Each row is a point. The points of each table are mixes of a few directions, plus a little noise. How many directions does each table use, and how many do they share? Where both have some left over, give the other angles between the two spaces (their principal angles), to ten degrees, smallest first.
(in the rows, 128 means zero)

First (6 x 2):
[[109 138]
 [106 139]
 [110 138]
 [ 74 156]
 [177 103]
 [194  95]]
Second (4 x 2):
[[143 103]
 [ 84 196]
 [134 119]
 [150  94]]
Directions: first 1, second 1, shared 0; angles 30

First (5 x 3):
[[174 160 176]
 [160 150 161]
 [ 71  89  70]
 [123 125 123]
 [111 116 110]]
Second (5 x 3):
[[185  78 148]
 [115 140 123]
 [ 79 172 109]
 [171  90 143]
 [ 92 162 115]]
Directions: first 1, second 1, shared 0; angles 70

First (5 x 4):
[[127 127 129 121]
 [124 125 133  91]
 [129 129 126 141]
 [140 136 113 236]
 [120 122 138  52]]
Second (7 x 4):
[[249 108  94 112]
 [ 93 140 127 131]
 [162 135  95 119]
 [ 97 136 131 131]
 [ 97 127 149 134]
 [133 116 148 131]
 [ 67 134 152 137]]
Directions: first 1, second 2, shared 0; angles 90

First (7 x 6):
[[146 141 102  99 160 130]
 [125 179 144 111  96  89]
 [ 65 125 132 127 161 136]
 [207  24 140 153 127 162]
 [113 186 101 174  63 135]
 [ 96 115 132 111 170 132]
 [143 129 146 119 116 111]]
Second (7 x 6):
[[ 61 128 173 146 110 105]
 [ 66 113 203 147  97 120]
 [135  99 148 134 128 176]
 [152 172  53 111 150  76]
 [186 147  82 108 138 115]
 [140 131  78 126 158 146]
 [156 105 161 124 114 158]]
Directions: first 4, second 3, shared 2; angles 40

First (8 x 8):
[[129 127 127 128 127 130 127 129]
 [134 124 123 129 125 136 123 132]
 [101 147 152 124 144  93 151 111]
 [149 114 109 131 116 155 110 141]
 [ 36 193 212 114 182   7 207  69]
 [144 117 114 130 119 148 114 138]
 [172  97  88 135 102 187  90 157]
 [159 107 100 133 110 168 101 148]]
Second (9 x 8):
[[143 163 122 100 127 193 150 174]
 [ 72 140 138 125 144  73 133 114]
 [132  59  73 158 101 120  50 127]
 [159  89  91 142 105 158  84 141]
 [110 117  88 122 118 148  95 162]
 [109 110 150 149 137  60 126  79]
 [184 128 177 145 132 121 164  80]
 [ 96 152 132 113 140 120 142 140]
 [147 194 180  99 149 159 206 134]]
Directions: first 1, second 3, shared 1

First (10 x 9):
[[136 132  80  97  75  91 189  50 149]
 [145  98 132 156 113 144 186 131 144]
 [163 128 117 115 106 103 145 145 147]
 [ 97 121 157 124 123 141 124 196 150]
 [169 128 110 128  85  83 170 108 144]
 [ 71 139 145 143 196 179  56  95  75]
 [107 143 172 156 116  96  94 171 120]
 [ 72 155 124  95 194 170  38 112  89]
 [143 113 149 144 147 153 123 184 133]
 [177 124  94 123 122 118 156  87 126]]
Second (7 x 9):
[[124 200 171 102 113 188 131 130 134]
 [185  89 149 128 153  94 103  73 192]
 [105 123 109 135 122 125 138 150 101]
 [185 106 160 122 146 106 101  71 194]
 [ 67 118  70 148 112 123 157 191  52]
 [111 176 142 114 115 168 133 145 112]
 [120  85  94 147 135  91 132 137 113]]
Directions: first 5, second 2, shared 0; angles 60, 80

First (9 x 11):
[[143 121 140 121 120 115 204 107 155 143 146]
 [124 127 174  82 123 135 178 117  73  95 116]
 [139 129  67 189 113 111 107 133 195 165 150]
 [118 121 100 124 129 128 139 135  91 131 130]
 [136 141 169 140 146 137  52 130 188 127 116]
 [135 131  99 155  99 115 150 125 142 131 140]
 [118 116 106 117 151 132 130 135 109 147 131]
 [122 125 108 138 147 133  85 139 136 144 127]
 [117 141 191  86 125 147 107 131  62  69  96]]
Second (10 x 11):
[[110 129  67 141  94 124 136 146  49 105 125]
 [128 128 127 129 127 128 128 129 125 128 128]
 [140 127 170 119 152 130 122 115 184 144 130]
 [116 128  85 136 105 126 135 140  73 113 127]
 [148 126 196 114 166 131 118 108 217 154 131]
 [101 129  35 146  77 123 142 155   7  93 124]
 [124 128 118 130 123 128 130 131 116 124 128]
 [142 128 176 118 154 131 121 114 191 146 130]
 [137 128 159 122 145 129 124 119 168 139 129]
 [133 128 145 124 137 129 126 123 150 134 128]]
Directions: first 4, second 1, shared 1

First (8 x 12):
[[ 99 118 113 100 137 121 173  98 190  52  61 108]
 [122 134 150 134 102 100 120 143 102 139 172 149]
 [180 124  82 140 197 225 105 121 132 181  75  87]
 [120 131 145 131 106  99 125 138 114 132 160 147]
 [110 130 142 123 107  96 138 126 132 106 138 139]
 [108 135 170 134  73  61 118 151  91 131 204 170]
 [101 123 124 109 124 108 161 108 167  72  90 121]
 [185 127  96 154 179 210  85 139  98 209 125 108]]
Second (11 x 12):
[[131  93 136  60 112 129  44 132  31 134 156 158]
 [ 80 107 104 141 157 123 129 109 137 155 131 158]
 [150 144 131 152 118 124 172 147 165 114 107  94]
 [ 87 133 127 109 149 149  72  80 104 145 157 177]
 [178 141 169  85 108 102 105 133  46 104 158 131]
 [109 165 120 146 125 186 111 104 196 123 114 123]
 [181 122 153 113 115  75 161 159  76 110 137 109]
 [ 55  42  76 113 152 124  84 129  98 183 128 175]
 [159 154 133 155 109 141 167 151 184 107 100  83]
 [108 140 112 175 149 125 185 119 191 135 114 121]
 [166 169 145 158 115 129 182 143 180 100 107  84]]
Directions: first 2, second 4, shared 0; angles 50, 70
